Rows are points. The last column is the point's height on a tilted bowl or saddle (a function of degree 2), plus a little noise. Count its main directions that bend up, bend down and stay straight.
In the rows, 128 means zero.

Points (11 x 3):
[[ 73  90  59]
 [ 63 152 146]
 [ 86 178 192]
 [181 149  98]
 [118 106 136]
 [165 135 128]
 [160 100 162]
 [130  85 149]
 [118 144 148]
 [157 101 160]
 [132  67 158]]
Directions: 1 up, 1 down, 0 straight

Points (10 x 3):
[[176 130 164]
 [ 89 130 148]
 [152  83 151]
 [145 140 144]
 [ 59 112 178]
 [197  87 195]
 [ 65 103 172]
 [135 166 156]
 [148 124 141]
 [137 150 146]]
Directions: 2 up, 0 down, 0 straight

Points (15 x 4):
[[127 168  76 196]
 [129 120 162 129]
 [124  97 157 135]
 [ 85  87  47  79]
 [135 103 147 130]
 [150 101  81 111]
 [ 94  66 139 156]
 [106 144 136 125]
 [142 131 105 152]
 [134 111 144 130]
 [ 83  62 158 199]
 [ 83 105 104 135]
 [120 172  89 179]
 [126  99 188 139]
 [153  34 144  76]]
Directions: 1 up, 1 down, 1 straight

Points (18 x 4):
[[140 194 129 153]
 [136 111 173 153]
 [ 91  51 150 176]
 [148 107  80 160]
 [104  65 145 162]
 [135 204 175 182]
 [128 179 161 156]
 [143 116 139 139]
 [159 187 107 152]
 [154  79 163 162]
 [137 114 137 139]
 [197 112 188 203]
 [ 97 177 111 159]
 [152 129 168 153]
 [131 111  76 162]
 [116 130 147 140]
 [101 154 114 149]
 [ 71 120  93 178]]
Directions: 3 up, 0 down, 0 straight

Points (17 x 4):
[[203 126 108  70]
 [143  81 167  99]
 [109 125 137 117]
 [156 154 137 121]
 [182 111 152  91]
 [ 76 130 132  97]
 [132 146 115 119]
 [178 181 173 113]
 [134 164  57  67]
 [150 129 203  89]
 [209 104 136  60]
 [ 97 193 108 104]
 [113 123  95 102]
 [144 184 100 113]
 [103 111  76  83]
 [127  98 112 110]
 [169  92 119  97]]
Directions: 0 up, 2 down, 1 straight

Points (23 x 5):
[[123  93 166 111 127]
 [114  99 156 153 131]
 [123 117 105 136 133]
 [171 178  39 204 249]
 [155 182  70 119 164]
 [160 144 172 140 115]
 [134  77 151 195 166]
 [129 156  93 150 141]
 [ 72 140 134 131 147]
 [114 114 124  71 142]
 [149  80 134 176 154]
 [ 81 132 153 169 147]
 [179  95 107  92 148]
 [121 169 151 167 131]
 [157 100  97 184 168]
 [111 153  96 147 143]
 [111 189 145 174 148]
 [135 190 183 167 142]
 [ 84 193 113 156 169]
 [ 83  69 141 125 162]
 [106 127  95 138 144]
 [ 79 174 191 151 160]
 [124 120 124 116 121]]
Directions: 4 up, 0 down, 0 straight

Points (23 x 5):
[[117 109 118 114 125]
 [164  71 211 176 105]
 [118 157 115 124 121]
 [114 177 149 109 114]
 [ 47  98 100 186  55]
 [139 186 145 208  73]
 [ 80 156 188 131 101]
 [ 79 127 131 133 124]
 [ 18 173  91 134  70]
 [137 122 145  96 119]
 [176 121  83 116  79]
 [140  95 133  88 108]
 [171 137 152 106 100]
 [194 143 154  59  45]
 [119 143 142 175 116]
 [133  99 112 139 116]
 [154 102 100 138 104]
 [117 156 184 117 107]
 [122  54  90 113  72]
 [130 113 108  94 117]
 [148 125 169 115 114]
 [121 112 149  54 107]
 [149 102  99 134 106]]
Directions: 0 up, 3 down, 1 straight

Points (44 x 7):
[[185 169 150 187 139 116 145]
 [142  57 131  83 109  86 136]
 [148 132 119 175  70  92 144]
 [172 141  99 144 100 156 143]
 [165 173 121 145 120 110 124]
 [ 59 116 179 115 133  92 165]
 [138 167 123 161 139 194 166]
 [ 99 104 122  89 102  71 148]
 [120  95  92 122 153 107 148]
 [112 133 117  95  89 198 169]
 [ 84 154 158 140 132  72 144]
 [ 73 127 157 149 137 179 176]
 [117 147 135 104 126  85 131]
 [193 187 106 189 143  99 148]
 [188  92 148 150 225 114 200]
 [132 110 123  84  74  66 148]
 [ 61 151  99  98  86 144 163]
 [168 183 146 157 144 103 125]
 [ 63 112 120 145 119  95 158]
 [137 123 107 112 120 128 133]
 [116 140 135 143  93 173 148]
 [219 112 158  78  78 159 184]
 [180 170 186  87  74 169 168]
 [126  91  90 166 141  77 156]
 [164  93  96 100  90 136 136]
 [153 143  95 117 154 134 146]
 [130 151 173 123 134 114 130]
 [124  90 110 106  85 104 131]
 [135 144 138 139 138 131 132]
 [ 96 168 134  88 130  69 137]
 [ 68 119 132  48  25 119 189]
 [114 181  68 135  67 148 155]
 [140 148 101 159 182  98 160]
 [ 54 124  97  74 136  92 180]
 [ 66 173  26  70 117 123 208]
 [102 125 130 111 139 167 154]
 [ 90 117 117  17 138 131 198]
 [109 110 118 115  92 126 132]
 [116 134 103 113 176 216 206]
 [166 120 140 145 130 145 138]
 [124 148 135  84 124 119 134]
 [178 150 188 175 120 109 149]
 [133 129 114 160 123 166 148]
 [102 129  76  79 186 163 201]]
Directions: 5 up, 1 down, 0 straight

Points (48 x 7):
[[104  92 159 114 142 150 121]
 [125 111 102 173 196  97 116]
 [ 60 151 122 125 160  62 132]
 [146  94  85 165 121 152 109]
 [108 127 170 181 119 147 124]
 [ 95  46  93 113 139 139  99]
 [ 69  74 134 163 111 121 136]
 [122 188 151  84 213 163  63]
 [108 160 118 138 151  65  98]
 [153 147 145 102 119 236 198]
 [146 152 134  69 127 136  88]
 [181 109 112 142 131 217 149]
 [179 128 135  47 112  72  75]
 [191 138 103 163 137  51 135]
 [ 96 110 109 118 137 142 106]
 [154 129 114 136  92 137 120]
 [145 144 128 119 138 213 147]
 [110 149 138 120  81 109 108]
 [134 129  69 122 175 145  64]
 [145 194 145 129 116 117  70]
 [117 220 125  97 143 156  55]
 [114  50 137 142 110 193  86]
 [128  72 121 130 105 113 137]
 [134 145 110  80 100 138  99]
 [ 81  34 151  60 113  92  91]
 [114 142 113  92 152 154  86]
 [104  74  83  77 178 141  58]
 [ 89 161 185  88 102 155 139]
 [ 68 127 173  29 115  97  58]
 [117 141 142 114  79 140 115]
 [ 99 131 113 160  93 107 124]
 [154 118 165 141 119 129 126]
 [137  89 160 141 102 125 126]
 [ 79 103  71  60  87 127  96]
 [144  89 128 127  81 153 128]
 [148 133 113 174 150 164  99]
 [ 75 171  86  76  80 134  79]
 [ 98 156 155 133 168 213 162]
 [107 119 105 120 133  95 117]
 [158  52  44 145 121 125 158]
 [165 121  92  85 135 105 104]
 [ 35 100 158 177  86 115 164]
 [145 154 134  62 114  91  58]
 [111 133 174 171 141 115 131]
 [144 120 123 133 104 162 122]
 [138 150 184 199 152 106 115]
 [129 109 144 109 176  93  99]
 [147 153 150 172 159 115 105]]
Directions: 2 up, 3 down, 1 straight
